Each row is a point. Two turns around zero, p and q, are shown by what they do to some points. Where does a point land after both, in the order given? Backwards means that the second turn is done in reverse. Each puzzle has new turns, and all numbers are rounded.

Turn p:
[ -1 -27] -> [21 17]
[4 2] -> [-4  2]
[23 48] -> [-51 -14]
[-26 -24] -> [35 -4]
Turn q:
[-20  36] -> [-41  -7]
[  7 -41] -> [41 -6]
[12  6] -> [-2 13]
Where do these land?
p, then q: [10 -4] -> [-11   0]
q, then p backwards: [-14 -31] -> [-34  -3]
q, then p: [-22 -13] -> [15 20]
p, then q: [25 48] -> [ -5 -54]

Turn p:
[-44 -11 -19  15] -> [-42  16   0 -25]
[ 15  24 -25  23] -> [-23 -12   9  35]
[-21  26  21 -21] -> [  8  20 -39   2]
[ 11 -21   0 -16] -> [ 16 -16   5 -17]
[ 38 -18  24  -1] -> [41 -7 24  4]
Turn q:
[-10   5 -48 -32] -> [-48 -26   0 -20]
[13  4 -8 19] -> [  1  19 -10 -12]
[ -3 -39   2  -3] -> [-11   1 -15  35]
[-18  36  10   7] -> [ 14   3  34 -20]
[18 -5 45  9] -> [46  4 -9 17]
Where do these land?
q, then p: [-35  12  38  24] -> [37 27 11 35]
p, then q: [  9 -18 -22 -45] -> [-28 -20 -33  26]
p, then q backwards: [  5   1 -25  15] -> [-22  -7 -11 -16]
q, then p backwards: [ 24 -22  -9 -10] -> [-10  25  -9 -21]
q, then p: [-2 27 18 16] -> [31 -6 -7 16]
